Each point is reached from the start by the listed moves, each made once or not at all, plus a little noise. Is the number of moves made odd or even? Then give how often each move was made.
In the rows, zero is written as 128.

Moves:
(1): [ 56 157 102 122]
(2): [186 107 114 114]
(3): [136 150 166 170]
Start: [115 131 130 111]
Points:
[173 110 117  97] => odd (0, 1, 0)
[ 42 159 104 104] => odd (1, 0, 0)
[181 130 153 138] => even (0, 1, 1)
[ 51 183 141 148] => even (1, 0, 1)

Moves:
(1): [133 135 107 109 138 163 118 122 136 106  87]
(2): [121 115 139 131 120  95 156 104 124 154 151]
(3): [ 87 114 120  89 129 103 143 133 118 149 164]
(4): [157  96 147 172 127 114 172 131 161 115 106]
(5): [ 55 138 148  71  87 104 154 125  95 140 183]
(6): [128 137 119  53 108 144 144 146 148 117 142]
(7): [133 137  88 101 147 192 115 120 102 112 145]
(8): [148 119 151 177 146  99 189 128 148 155 131]
Start: [121 147 172 109 133 173 107  88 106 105 144]
Points:
[ 38 112 205  56  88 112 196  90  94 120 211] => odd (0, 0, 1, 1, 1, 0, 0, 0)
[172 115 164 161 169 192 218  51 136 110 124] => odd (1, 1, 0, 1, 0, 0, 1, 1)
[ 78 126 191   9  70 149 213  78 123  98 172] => odd (1, 1, 0, 1, 1, 1, 0, 0)

Moves:
(1): [149 120 131 165 139 131  64 121 106 166  56 120 110 164 154]
(2): [140  99 149 115 137 114 141 134 139 133 116 168 126 142 120]
(3): [132 109 111 138 156 122 130 155 154 143 111 126 157 121 152]
(4): [128 127 135 127 125 119 132 164 152  90 187 107 106 126 142]
(5): [ 73 129 151 116 110 132 128 166 141 148 135 133 131 118 132]
(6): [113 120 138 147 132 136 115 125 105 123 142 125 103 135 152]
(7): [133 115 125 150 160 140 109 115 132 136 104 161  74  74 105]
(8): [132 129 141 149 101 128 155 129 157 122  93 117  92 108 155]
(9): [121 128 132 141 146 119 137 101 158 140 101 123 126 156 133]
(10): [133 112 141 115 115 123 133 104 126 102 124 124 148 108 147]
(11): [121 126 127 147 150  98 135 145 111 114 111 132 123 137 116]
(12): [127 134 144  97 141 138 121 119 116 105 119 118 124 126 113]
Start: [132 110 112 120 141 136 121 107 119 127 155 140 134 123 146]
Points:
[ 81  69 156 176 226 150  31 152 163 155  79 131  43 119 207] => even (1, 0, 1, 1, 1, 1, 1, 0, 1, 0, 0, 1)
[ 96  61 198 109 146 146  52 107  90 134  76 164 109 149 200] => even (1, 1, 0, 0, 1, 1, 0, 0, 0, 1, 0, 1)
[120  76 157 129 190 147  98  70 143  53 158 130  45  75 165] => even (0, 0, 0, 1, 0, 1, 1, 0, 1, 1, 0, 1)
[152  42 126 210 246 132  51  91 143 201   7 196  65 144 193] => even (1, 1, 1, 0, 0, 1, 1, 0, 1, 0, 0, 0)
